Every row gives one point. Each copy is the shape, with its points in the same order, turned, moved and blurred by noise. Some copies are also mirrored. Which?

Shape (7 x 3):
-30 16 -15

5 -7 -19

5 4 23

22 -15 18

-17 36 5

-38 27 22

22 6 3
Copy 1 (7 x 3):
-18 9 -26

12 -20 -15

-5 -1 24

10 -22 26

-12 30 -9

-38 28 -1

19 -3 12
Copy 1 is: only turned
Copy 2 (7 x 3):
-31 7 -27

3 -12 -10

-24 -6 23

-1 -11 31

-52 -11 -11

-60 15 -3

-12 -29 14
Copy 2 is: mirrored
Copy 3, 7 rows:
13 -35 17

7 -10 -13

-14 11 14

-21 21 -10

17 -9 35

-4 -23 52

2 16 -2
Copy 3 is: mirrored
Copy 4, 7 rows:
-27 -4 2

1 -24 10

14 16 24

34 -1 30

-24 23 -6

-34 30 19

24 -4 4
Copy 4 is: only turned

Shape (7 x 4):
-28 -27 5 -2

-15 -12 -2 5

-5 -24 -11 -1

-26 -42 43 -14

37 27 -13 5

21 54 -2 22

-17 -6 -8 -32
Copy 1, 7 rows:
15 -44 15 9

2 -22 9 6

-2 -34 4 -4

20 -39 60 1

-27 24 -8 -25

-23 50 -6 5

28 -18 3 -22
Copy 1 is: mirrored
Copy 2:
-36 -13 5 18

-15 -5 -2 15

-16 -17 -16 10

-38 -40 38 14

41 5 -16 -14

47 34 1 -5

-29 -4 -6 -21
Copy 2 is: only turned
Copy 3, 7 rows:
-20 5 19 16

-16 5 6 7

4 4 9 16

-33 -16 56 6

29 -10 -33 -27

-2 -9 -51 -43

3 28 21 -10
Copy 3 is: mirrored
Copy 4 (7 x 4):
-4 9 13 -38

0 15 0 -19

9 -4 -4 -22

1 4 57 -41

16 2 -19 41

0 35 -18 52

-25 -17 6 -15
Copy 4 is: mirrored

Shape, 13 rows:
19 -14 1 -28 14 -12 -13 19

17 0 -52 10 4 0 -36 -6

34 10 -47 12 18 6 4 -4

7 20 32 -25 17 -3 -18 34

1 18 1 -34 8 -23 -5 33

28 -17 -43 29 31 -10 -8 -10

-20 -14 13 -31 11 5 21 -22

30 21 18 -27 -2 -19 -16 5

-13 -2 11 -24 18 18 13 -19

-21 -22 28 -8 -10 18 27 -15

-7 -10 -3 -6 -4 -3 23 -7

-33 -5 20 -2 10 -7 21 -29

23 6 -35 12 13 1 -16 15
Copy 1:
15 3 -9 -43 -8 -10 -17 1

48 -21 -41 12 -9 -6 -19 2

48 13 -28 15 -5 -13 8 -4

-1 11 -9 -56 31 15 -13 8

2 0 -30 -55 11 -1 8 5

39 7 -21 26 -10 -38 -16 6

-37 8 -3 -13 -20 5 -1 -24

17 -5 -10 -50 25 -4 -8 -26

-22 16 -6 -7 -10 16 -6 -21

-36 -7 26 -1 -13 12 6 -13

-13 -6 0 -4 -11 -8 15 -10

-49 -3 -3 6 3 -5 -2 -18

42 -1 -27 -1 3 -7 -5 13
Copy 1 is: mirrored
Copy 2:
28 -17 -3 -28 14 -14 7 22

42 -19 -44 20 13 18 6 7

22 -36 -20 13 22 35 24 -3

-4 -10 -1 -39 39 -26 -20 14

5 3 -14 -37 37 -19 16 13

46 -28 -1 33 16 26 18 2

12 19 17 -40 -17 14 0 -8

7 -27 -15 -33 17 -33 1 -11

6 9 8 -35 -5 24 -11 -8

-13 19 21 -19 -31 9 -8 2

2 9 7 -9 -10 9 18 0

5 33 22 -12 -10 7 -6 -25

21 -25 -24 14 28 14 12 14
Copy 2 is: mirrored
Copy 3:
38 -20 3 -14 15 -8 -19 24

0 -34 -47 -14 16 4 -27 -11

14 -19 -35 22 16 -19 -25 -27

18 7 21 -1 31 0 -14 51

22 6 2 -13 16 -23 -6 44

26 -26 -34 3 26 -1 -1 -43

6 -21 48 -10 -1 -33 -9 -2

28 22 6 -12 7 -2 -37 26

-1 -24 45 1 14 -26 -16 0

1 -23 60 5 -24 -11 0 -7

11 -15 18 2 -11 -21 0 -10

-7 -7 48 -8 -1 -16 11 -19

13 -16 -31 10 18 -3 -18 -1
Copy 3 is: mirrored

Shape (14 x 9):
40 6 21 7 -32 9 -19 -15 -14

-2 -5 -1 -4 7 13 6 9 18

-4 24 -11 -30 18 -16 -16 12 3

-21 24 -24 -22 1 -33 -23 7 20

-4 -3 -25 -25 -7 8 -8 28 35

33 -24 6 7 -35 -3 24 22 -18

-15 29 -9 -40 3 -9 -8 16 15

7 4 4 -44 16 -35 -15 -1 12

-9 1 -7 15 3 -6 4 25 19

22 -7 19 -13 -43 5 22 -5 -28

-2 12 -27 -8 14 3 6 8 10

-12 0 -8 -16 8 1 -34 14 -12

23 -27 -1 0 -35 0 11 -23 -20

20 3 -46 2 15 -8 1 24 7
Copy 1 (14 x 9):
37 0 26 -5 -14 3 -37 5 6

-12 -10 -1 0 8 20 -1 4 14

-22 -16 -8 -19 28 -6 -17 15 -15

-17 -21 -24 -9 39 -15 -16 -11 -24

-8 -35 -25 -23 17 24 6 -1 -7

37 -4 12 -1 -36 4 16 19 -12

-28 -18 -10 -29 24 1 -15 -6 -25

-12 -1 2 -31 42 -27 -3 21 -8

-8 -17 -2 13 16 12 15 1 -5

21 13 19 -19 -44 -5 -6 -3 -12

-17 -9 -26 -4 6 13 -8 10 -4

-14 -41 0 -5 7 -18 -18 18 -2

40 10 -10 -8 -37 -18 -5 9 14

-1 -19 -35 6 16 21 -2 38 -18
Copy 1 is: mirrored
Copy 2, 14 rows:
60 10 -10 -7 3 5 11 -16 -6

-13 -1 -6 3 15 13 6 0 2

-26 15 1 -28 19 -18 2 -26 6

-36 1 15 -24 5 -11 -20 -46 12

-38 5 -13 -18 13 30 -2 -23 8

30 2 -30 -16 -19 19 21 18 29

-38 16 16 -23 6 -4 9 -33 4

-16 3 11 -34 34 -12 10 -31 35

-19 4 3 0 0 11 -17 9 8

32 -4 -18 -11 -23 1 47 -2 11

-27 13 -8 10 12 -4 -6 -16 8

-12 -12 -10 -31 24 -18 -4 -16 -14

43 -21 -32 6 -9 2 24 -19 24

-24 24 -34 -2 10 -7 -23 -12 21
Copy 2 is: only turned

Shape, 17 rows:
1 -5 19 -14 -8 -1 16 33 -21 -5 1 35

-2 27 24 19 31 12 -10 -11 -13 8 21 -13

-24 1 2 14 35 -2 -29 -21 7 -9 13 6

-14 -5 12 -18 -12 -1 14 30 -40 -1 5 32

7 0 -12 -6 10 -5 9 18 5 -2 28 3

15 -22 24 -28 -2 -13 38 -21 18 16 -26 -1

11 -48 -4 -7 -30 -20 2 -22 10 41 -19 28

2 24 -9 9 29 -8 -46 -16 -8 -11 19 -22

1 -1 2 3 -29 -2 22 29 -30 14 13 20

-12 4 19 -28 1 11 -1 20 -5 23 30 6

9 -7 -1 10 54 1 -35 0 -3 12 -4 -20

8 4 26 16 27 -35 -38 -6 5 -3 16 2

0 -4 16 -27 -27 1 18 3 37 23 -44 -14

20 -14 7 16 17 26 -32 -4 2 -13 14 10

-17 -9 11 -8 -14 -7 29 22 -22 -5 8 10

-8 -26 18 -10 -16 4 2 14 -15 2 18 -18

2 11 5 -29 -9 -1 -2 6 -37 -5 24 8
Copy 1 (17 x 12):
-2 -23 -11 10 0 0 13 39 -13 12 15 42

-1 9 18 3 11 -6 -16 -6 -20 7 -13 -19

-34 -3 8 17 12 8 -5 -35 -12 -22 -7 -1

-8 -18 -17 6 -9 6 -2 44 -23 -1 22 36

-12 14 -13 23 4 7 14 2 1 19 22 8

-4 -25 -8 -13 -27 -36 60 6 9 3 12 -1

-22 -40 -40 -19 -53 -10 28 -26 7 16 7 29

-4 27 -10 16 19 -7 -28 -37 1 -19 -7 -9

1 -5 -16 6 -30 10 -4 37 -13 27 15 35

-14 -20 -8 -1 6 1 -13 22 1 20 34 -6

-10 4 -27 1 29 5 7 -31 -6 -7 -24 -18

-4 -18 -12 40 7 -18 -13 -30 -5 -2 -22 -4

-6 -26 -5 -29 -22 -19 39 14 52 4 4 11

5 -10 0 1 24 13 -3 -42 -12 12 3 20

-4 -10 -5 12 -22 12 15 36 -10 2 18 22

16 -21 -12 4 -19 19 3 9 1 -3 28 -2

5 3 -17 6 -4 -13 -18 18 -19 -4 36 22
Copy 1 is: only turned
Copy 2:
-25 12 17 -6 26 -9 -16 35 -19 -12 -15 2

10 28 -7 26 22 7 14 -32 3 -9 7 7

5 -7 -6 26 16 -19 10 -16 34 -4 23 -3

-31 5 0 -6 35 -12 -12 30 -22 -13 -26 -8

-7 -7 18 5 8 -6 16 4 4 -21 -19 24

43 -13 31 -36 1 14 -16 12 -15 -8 -4 -16

25 -43 16 -32 2 -13 4 29 -24 42 0 -3

-10 7 -7 26 -10 -21 17 -48 25 -1 4 4

-21 7 3 -3 19 -3 14 32 -35 -3 -30 7

-24 -5 11 -6 35 27 5 -3 0 -5 -16 10

15 -8 20 39 11 -19 -9 -45 15 10 -3 6

-7 15 29 7 11 -28 19 -30 12 9 29 -1

25 -10 35 -16 -22 41 -13 26 0 15 -17 -27

-7 -7 0 28 -2 -11 -12 -12 -2 1 27 30

-15 -1 10 -2 22 -1 7 29 -21 -25 -21 -14

-21 -22 14 8 11 13 7 -2 -30 -15 -4 -12

-32 5 -12 -16 14 -6 -1 -8 -14 -18 -22 1
Copy 2 is: mirrored
Copy 3 (17 x 12):
15 -3 -5 -6 -10 -34 -11 -30 14 -15 -1 32

-35 19 12 27 6 20 -5 6 -8 -4 1 18

-34 4 -8 -5 24 23 -34 16 6 -6 6 1

12 14 -5 -21 -19 -32 -11 -35 9 -20 4 25

17 19 -20 14 10 -8 -18 5 13 7 5 21

21 -33 13 3 31 -17 27 -21 12 22 13 -12

33 -41 -32 -24 19 -3 2 -28 -29 22 18 -12

-15 20 7 10 7 30 -33 44 -12 -13 6 5

19 14 -26 -1 -21 -27 6 -26 -9 -10 8 27

4 18 0 -4 -18 3 -9 -18 16 25 -6 25

-13 6 9 19 25 15 -36 16 -18 2 -28 -11

-24 -19 7 13 4 3 -43 28 -14 9 15 15

26 -38 -5 -14 9 -9 44 5 15 21 -21 -6

1 -12 -13 24 10 33 -35 -3 5 -20 -3 12

7 13 -15 -4 -13 -35 2 -21 16 -9 11 9

10 6 -10 10 -28 -6 -7 -14 13 5 5 -13

21 26 14 -7 -21 -2 -12 -7 4 -12 18 21
Copy 3 is: mirrored
Copy 4:
21 -3 3 4 16 18 -22 50 30 2 -8 -1

8 39 3 28 26 3 -20 -25 -3 -2 3 -17

-10 23 -31 24 5 -20 -40 -15 -3 -13 -18 -14

20 6 8 -1 6 18 -23 57 19 7 -13 -16

-2 28 -14 9 6 3 -21 28 6 -12 17 14

20 -29 9 -22 -5 -23 -7 -3 21 8 18 26

-14 -43 -11 3 -45 -5 -17 12 25 32 18 9

-20 36 -10 29 8 8 -28 -20 -32 -21 -15 0

3 13 10 14 1 19 0 52 22 20 7 -8

6 32 14 -8 -5 17 -35 15 30 -9 9 -11

-17 3 -18 14 25 6 -45 -23 -28 -16 19 -14

-18 10 5 43 15 -9 -55 -12 -5 -4 -10 13

-19 -27 11 -36 2 -7 12 -9 39 -4 3 20

3 2 -27 45 2 17 -23 -9 7 -31 4 -7

10 11 10 1 6 -7 -7 49 20 2 -2 -9

-2 4 24 10 -11 -3 -13 28 12 -24 12 -19

22 26 16 6 -12 25 -20 32 -4 -6 -13 0
Copy 4 is: mirrored
